Each row of a before or after table is a point. One or more steps were done to the points. Then noise was added and the rows were shuffled. The steps act on columns, c1 being the first. What was done? A step turns or swaps two columns, mirrors them in a line or flattens them onto one, adds a multiple of one to another, or multiplies or shifts one. Angles are multiples of 10 degrees, from the lower column toward the higher: turns from -170 to 170, lines from 10 to 170 but not 90. Use the fewest steps. Two steps may share a column if one is a turn and the other turns, adds or multiplies; they go together, in the order done. Otherwise the lowest column goes first.

Before (12 x 3)
[[-3.0 -1.5 -2.0]
 [-4.1  0.4  2.0]
 [-4.3  6.4 -2.0]
 [ 0.2 -3.3 -4.2]
 [ 0.5  4.3  1.7]
 [ 0.2  0.0  1.0]
 [-3.1  1.3 -2.9]
 [-2.6  4.5 -3.4]
 [-4.2  0.0 -4.8]
 [ 5.3  0.0  3.3]
 [ 0.6  1.4 -0.6]
 [ 3.5  3.6  3.8]]
After (12 x 3)
[[-4.9  2.6 -2.9]
 [ 0.9  2.8 -0.6]
 [ 0.8  8.7  1.7]
 [ 0.2  0.0  1.1]
 [ 8.5  0.1  3.2]
 [ 5.6  7.2  3.8]
 [-6.5  0.7  2.0]
 [ 0.4 -6.7 -4.2]
 [-4.2  9.0 -3.3]
 [-6.8 12.8 -2.1]
 [-4.9 -2.9 -2.0]
 [-6.7  0.1 -4.8]]
Steps: multiply c1 by 1.6; multiply c2 by 2

Before (10 x 8)
[[ 1.8 -0.3  1.6  2.6  5.8 -2.3  0.2 -2.5]
 [-2.3  9.5 -0.6  0.4  2.6  1.1  0.6  5.3]
 [-0.3 -4.9  4.7  0.2  1.9  1.3 -6.1  2.3]
 [-2.0  4.7 -4.2  5.1 -2.9 -0.1 -1.1  6.5]
 [ 4.7 -3.0  1.9  1.7 -1.4  2.5 -1.5  0.4]
 [-4.3 -3.5 -4.8  0.8 -8.3  8.8 -2.6  2.3]
 [ 4.5 -6.4 -1.1 -3.2  4.6 -0.5 -2.2  0.7]
 [ 2.2  7.5 -1.0  0.7  4.1  3.2 -6.9 -4.3]
 [ 0.6 -3.6  2.7  3.5 -5.6 -3.0 -2.2 -4.2]
 [ 1.1  3.9  1.6  2.1 -2.5 -6.1 -0.1 -1.3]]
After (10 x 8)
[[  1.4   2.6   7.2   0.5   4.4   6.5  -6.9  -4.7]
 [ -0.3   1.8  -6.4   0.3   1.4   2.7  -6.4   2.0]
 [ -0.9  -1.4   6.2   5.4  -2.7  -0.2  -1.4   6.5]
 [  1.5   0.7  -4.7   3.3  -5.3  -6.0  -2.4  -4.0]
 [  4.6   0.0  -3.0   1.2  -0.6   5.2  -1.7   0.6]
 [ -2.9   4.3   8.1   0.2   1.8   2.3   0.1   4.9]
 [ -2.5  -6.6  -0.4   1.1  -9.2  17.5  -2.1   2.3]
 [  1.4   1.3  -1.1   2.3   5.9  -4.5   0.4  -2.5]
 [  3.4  -4.0  -5.0  -3.4   5.3  -1.1  -2.1   0.5]
 [  1.5   3.0   2.2   2.0  -1.9 -11.8  -0.1  -1.0]]
Steps: turn c1 and c5 by 10 degrees; mirror c2 and c3 in the line at 30 degrees; multiply c6 by 2

Before (14 x 11)
[[ -4.9  -7.7   2.9  -3.5  -2.6   1.6  -2.9  -1.0  -2.4   6.8   4.7]
 [  1.1   4.8   5.5  -1.7  -0.8  -1.3   7.7  -0.1   2.8  -3.2   0.6]
 [ -1.8   1.2   6.1   3.5   6.0  -2.4   6.6  -4.2  -2.3  -6.4  -0.9]
 [ -4.0  -2.8   2.2  -2.4  -5.8   1.3   2.3  -8.0 -10.0   3.5   1.7]
 [ -4.1  -3.1  -1.0  -1.5  -1.9  -2.7   0.8  -7.2  -3.8   1.3  -2.5]
 [-10.2  -1.8  -0.6  -4.6  -5.7  -1.1  -0.7  -0.3  -2.6   1.8  -0.3]
 [ -3.0  -7.3   5.8  -0.2  -7.3  -3.3   3.6  -5.2  -7.4   1.8  -6.7]
 [ -4.2   0.5   5.0  -3.0  -3.1  -3.3  -2.6   0.8  -7.8   4.4  -1.6]
 [ -4.5  -2.5  -0.7  -1.7  -1.9   7.4  -0.9   0.0  -4.9   3.7  -2.5]
 [ -5.1  -0.6   4.0  -2.6  -6.8   0.5  -5.0  -4.4  -3.5   0.2   0.0]
 [  6.0   3.4  -2.1   1.7   0.0  -2.3  -0.4   5.8   1.0  -3.1   1.7]
 [  1.7  -1.6   2.5  -1.8  -1.5   4.4  -6.6   2.3   1.6   0.5   1.2]
 [  3.0   6.2   2.5   8.7   1.7  -0.3   2.3   1.4   5.0   0.5   0.5]
 [ -0.3   3.0  -0.1   7.3  -0.1   3.0   1.4   6.6   2.5  -6.2   5.7]]
After (14 x 11)
[[ -2.0  -5.0  -0.5  -4.5  -5.5  -0.9  -0.7  -2.4  -2.4   1.6   0.5]
 [ -1.1  -3.4  -1.3  -1.7  -1.8   7.9  -0.8  -3.3  -4.7   4.0  -2.5]
 [ -1.3  -4.0  -0.9  -1.3  -2.0  -2.9   1.0 -10.1  -3.8   1.3  -2.4]
 [ -3.0  -7.8   5.7  -0.3  -7.2  -3.2   3.8 -10.4  -7.4   1.6  -7.0]
 [  1.6   5.1  -2.3   1.7  -0.1  -2.4  -0.2   6.6   1.1  -2.6   1.4]
 [  2.2   4.4   5.4  -1.6  -0.4  -1.5   8.0   1.5   3.1  -3.3   0.8]
 [ -2.7  -8.6   2.4  -3.6  -2.7   1.6  -3.0  -3.0  -2.3   7.0   4.8]
 [  0.4   0.6   6.2   3.6   6.4  -2.3   6.9  -5.7  -2.8  -6.5  -0.7]
 [  2.2   6.0   2.4   8.6   1.6  -0.1   2.5   4.6   4.8   0.3   0.9]
 [ -0.7  -2.4   4.0  -3.1  -6.8   0.8  -5.1  -7.1  -3.4  -0.2  -0.1]
 [  0.0  -0.5   2.4  -2.0  -1.5   4.7  -6.5   3.4   1.2   0.6   1.2]
 [  0.7   2.5   0.0   7.4  -0.4   3.1   1.4   8.5   2.5  -6.6   5.7]
 [ -1.7  -3.6   2.4  -2.1  -5.9   0.9   2.1 -14.9 -10.1   3.6   1.1]
 [ -0.6  -0.7   5.2  -3.2  -3.4  -3.4  -2.5  -4.3  -7.8   4.5  -1.8]]
Steps: flatten c1 and c2 onto the line at 70 degrees; add 0.7 times c9 to c8

Before (14 x 18)
[[ 2.6  4.5  2.3  2.2 -4.2  2.7 -2.3 -2.8  2.6  2.6  9.5  2.8 -9.2  1.8
  -2.6  2.8  0.1  0.4]
 [-3.1  1.9 -3.8 -6.3 -6.1  0.8  2.3 -4.4  1.0 -1.7 -0.2  0.6  1.3 -1.4
   0.3  2.5  1.6 -0.8]
 [ 5.0 -5.8 -1.2  3.8  4.9  1.4  0.1  1.5 -7.1 -1.4  8.0 -2.4 -5.9  0.7
  -6.7 -0.7  4.7  1.9]
 [ 0.9 -2.3  1.6  4.2 -4.5 -1.9 -2.3  0.4 -6.6 -2.9 -1.8 -3.8  0.2  1.4
   4.8  4.4  2.6 -1.8]
 [ 5.6 -3.2  1.0 -5.6  3.4 -6.6  0.3 -6.7  1.7 -2.9 -0.5  3.6  2.7  1.5
   0.4  0.6 -4.6  7.1]
 [ 7.9  0.9  1.4 -2.0 -1.3  1.1 -2.4  2.1 -0.7 -0.9  2.7 -4.0 -1.1  4.3
  -1.4  1.0  5.5 -3.6]
 [-3.7  0.2 -3.6  1.1  1.0 -5.6 -1.0 -5.1 -5.2  4.8 -0.4  5.9  0.6  9.4
  -0.8 -2.7 -4.2  2.1]
 [ 4.2  0.3  2.0  1.2 -3.7  4.4 -2.6 -7.4 -0.7  2.1  7.1 -0.2 -6.0  5.5
  -3.3  1.2 -2.0  8.0]
 [ 4.7 -2.0 -2.5 -6.0  1.7  2.4  4.9 -2.0 -5.5  4.2  8.6  6.2  1.7  5.2
  -4.3  2.5 -5.7  6.5]
 [-1.1 -2.7 -5.2  4.1  1.5 -5.4  5.4  4.2  1.0 -3.2  2.6  1.8  1.4  9.8
   0.9 -7.3  3.0 -4.0]
 [ 0.6  2.3 -1.1  1.9 -6.8 -7.3  0.8 -4.2 -1.3  3.7  4.2  4.4 -6.0  3.7
  -6.4 -6.8 -2.4  7.3]
 [ 3.9 -5.5  6.3 -4.4 -0.1  3.6 -5.8  1.5 -9.1  4.2  8.7  0.2 -2.8  1.6
  -5.0 -5.0 -2.7  5.3]
 [-0.3  1.2  4.2 -1.7 -0.6 -1.9  1.6 -1.7 -6.8 -4.3  5.7 -4.2 -7.1  0.5
  -4.7  2.1  2.1  4.8]
 [-1.2  0.1 -5.3 -5.1 -0.9 -0.6 -1.7  3.7  2.3  6.5 -0.1 -2.9 -7.0 -2.0
   1.4 -2.2 -3.2  7.2]]
After (14 x 18)
[[  5.9  -3.1   1.1  -5.3   3.3  -6.7   0.5  -6.6   1.8   2.3  -0.7   3.4
    2.4  -2.7   0.2   0.7  -4.7   6.8]
 [  2.7   4.4   2.4   2.1  -4.3   2.9  -2.2  -3.1   2.7  -4.0   9.9   3.1
   -9.2   0.0  -2.7   2.7   0.1   0.4]
 [  0.5   2.6  -0.9   1.9  -7.0  -7.2   0.7  -4.1  -1.4  -6.6   4.3   4.5
   -5.9  -1.4  -6.2  -6.9  -2.5   7.4]
 [ -0.3   1.2   4.2  -1.6  -0.8  -1.9   1.6  -1.7  -6.7   4.3   5.7  -4.1
   -7.4  -2.5  -4.8   2.4   2.1   4.6]
 [ -1.2   0.0  -4.9  -5.3  -1.0  -0.8  -1.6   3.7   2.5  -6.0  -0.5  -2.8
   -7.3   4.9   1.4  -2.1  -2.8   7.2]
 [  4.2   0.2   1.9   1.1  -4.0   4.3  -2.6  -7.5  -0.8  -5.8   7.1  -0.3
   -5.9  -3.7  -3.1   1.4  -1.9   8.2]
 [  4.8  -1.8  -2.7  -5.9   1.6   2.3   4.9  -2.0  -5.6  -8.0   8.6   6.3
    1.7  -2.5  -4.3   2.5  -5.6   6.7]
 [  4.9  -5.8  -1.3   3.8   4.7   1.5   0.3   1.6  -7.4   1.1   7.9  -2.2
   -5.9  -1.3  -6.6  -0.9   4.6   1.9]
 [  1.2  -2.3   1.4   4.2  -4.5  -2.0  -2.3   0.7  -6.5   2.6  -2.0  -3.7
    0.4  -2.7   4.8   4.7   2.8  -1.9]
 [  4.1  -5.3   6.6  -4.1   0.2   3.7  -5.8   1.6  -9.2  -5.8   8.6   0.5
   -2.7   0.7  -5.2  -4.8  -2.7   4.9]
 [ -3.1   2.0  -3.8  -6.3  -6.2   0.8   2.5  -4.5   1.0   2.6  -0.1   0.5
    1.2   0.6   0.2   2.5   1.6  -1.1]
 [ -3.7   0.3  -3.4   1.1   1.1  -5.8  -1.1  -5.3  -5.3 -11.6  -0.2   6.3
    0.5  -5.9  -0.8  -3.0  -3.9   2.0]
 [ -1.4  -2.9  -5.1   3.9   1.7  -5.2   5.6   4.0   0.8  -2.8   2.5   2.0
    1.2 -10.4   0.9  -7.5   2.9  -4.1]
 [  7.9   1.0   1.3  -1.8  -1.2   1.2  -2.3   2.2  -0.9  -1.9   2.8  -4.1
   -1.0  -4.0  -1.3   1.0   5.5  -3.6]]
Steps: turn c10 and c14 by 150 degrees; multiply c10 by 1.3
